Every row gives one point. To make a cloud, some directions were put in groups of two or more. Within a group, all points are equally far from the middle, so they leave a hole (a ring in 2 directions, a hollow ball in 3). The other directions are filled evenly. Then the cloud was stretched, turned, moved and blurred a little. Count the holes, and give their numbers of directions, smallest first.

Cloud, 15 rows:
.19  .44
.00  -.38
-.15  .27
-.31  .00
.40  .17
-.24  .14
.40  .21
-.12  .29
-.14  -.39
-.13  .29
-.29  -.30
.07  .42
.30  .41
-.33  -.15
-.32  -.23
Holes: 1 (2)

Cloud, 21 rows:
.24  -.39  .11
.15  -.07  -.28
.34  -.20  .18
-.31  -.10  -.20
-.10  -.17  .48
.36  -.05  .44
.33  -.31  -.05
.23  .08  -.09
.32  .02  -.01
-.21  .21  .10
.43  .13  .37
-.29  -.05  .35
.00  .07  .77
.32  -.30  -.19
-.16  .10  -.10
.00  .12  -.15
-.13  .03  -.22
.24  -.07  .58
-.38  -.18  -.07
-.02  .10  .80
-.25  .12  .54
Holes: 1 (2)

Cloud, 30 rows:
-.04  .07  -.62  .23
.08  -.26  .01  .05
.43  .12  -.19  .27
-.43  -.02  -.18  .18
-.08  .14  -.75  .21
.05  .13  -.17  .40
.13  .39  -.19  -.28
-.30  .04  .17  -.08
.20  -.09  -.08  .46
-.07  .24  -.05  .07
-.12  -.05  -.43  -.25
.27  .29  -.46  .12
.26  .25  -.05  -.07
.58  -.04  -.51  .62
-.13  -.45  -.41  .20
.26  -.02  .12  -.36
-.17  .52  -.01  -.02
.58  .33  .10  -.38
.08  -.07  -.16  .20
.12  .27  -.49  .24
-.39  -.12  .54  -.07
.38  -.19  -.15  .23
.20  -.29  .09  .20
-.18  -.43  -.37  .45
-.12  -.42  -.19  -.08
.44  -.12  -.05  .03
.17  .05  -.72  .30
-.24  .13  .07  -.15
-.25  .10  -.12  .05
-.18  .00  -.23  -.11
Holes: 0

Cloud, 54 rows:
.04  -.51  .42  -.01  .05  .16
.02  -.31  .25  .46  .27  .12
.05  .54  .27  .02  .20  .01
.12  -.53  .22  .35  -.16  -.11
.41  -.05  -.26  .00  -.07  -.57
.27  -.09  .23  -.32  .51  -.19
.31  -.12  -.53  .14  -.08  -.13
-.39  -.36  .29  -.41  .29  -.23
-.13  .50  -.02  .09  -.36  -.11
.44  .03  .27  -.13  -.03  .27
.03  .43  .12  .00  .22  .27
.09  .54  .27  -.07  -.37  -.14
.14  .34  .41  -.37  -.24  -.11
-.19  -.31  -.21  .61  .06  -.24
-.10  .44  -.08  -.19  .19  -.12
.33  -.10  .02  .13  -.56  -.11
-.32  .04  .01  .41  .05  -.45
.25  .37  .31  .03  .17  .23
.39  -.23  -.24  -.12  .25  .09
.22  .14  .37  -.27  .18  -.52
-.16  .12  -.09  .02  .34  -.56
-.18  -.19  -.25  .45  -.30  .07
.07  .09  .09  -.33  .43  -.43
.08  -.27  -.26  -.12  .16  .26
.02  .37  .38  .10  .34  -.05
.06  .41  .11  .03  .25  .27
-.34  .38  .13  -.13  -.06  .14
-.12  -.39  -.18  -.10  .18  .28
-.11  -.19  .08  -.13  .25  -.72
.29  .08  .06  .06  -.60  -.22
-.25  .11  .55  -.15  -.11  .18
.00  -.09  -.05  .32  -.15  .43
.05  -.22  -.21  .11  .18  -.71
-.03  -.67  .29  -.18  .23  .04
-.38  -.28  .12  .05  .62  .00
.02  -.32  -.27  .57  .35  -.10
.13  .18  .18  -.48  -.20  -.33
.11  .22  -.05  -.33  .17  -.46
.03  -.26  -.07  .62  .30  .02
-.27  -.22  .16  -.19  .63  -.30
-.55  -.08  .21  -.05  .26  .17
.03  -.11  -.30  .14  .07  .36
-.27  -.19  .43  .21  .30  .20
-.01  -.63  -.19  -.03  .06  .09
-.02  -.35  .28  .28  -.10  .29
.37  .08  -.16  .55  .10  .10
.17  .14  .08  -.32  .22  -.55
.39  .22  -.23  .53  -.20  .00
.43  -.32  -.26  -.04  -.21  -.07
-.35  -.51  -.03  .08  .42  .17
-.13  .52  -.13  .03  -.19  -.15
.18  -.01  .23  -.14  .10  -.70
.13  .08  -.24  .13  .23  .36
.34  -.33  -.24  -.14  .04  .12
Holes: 3 (2, 2, 2)
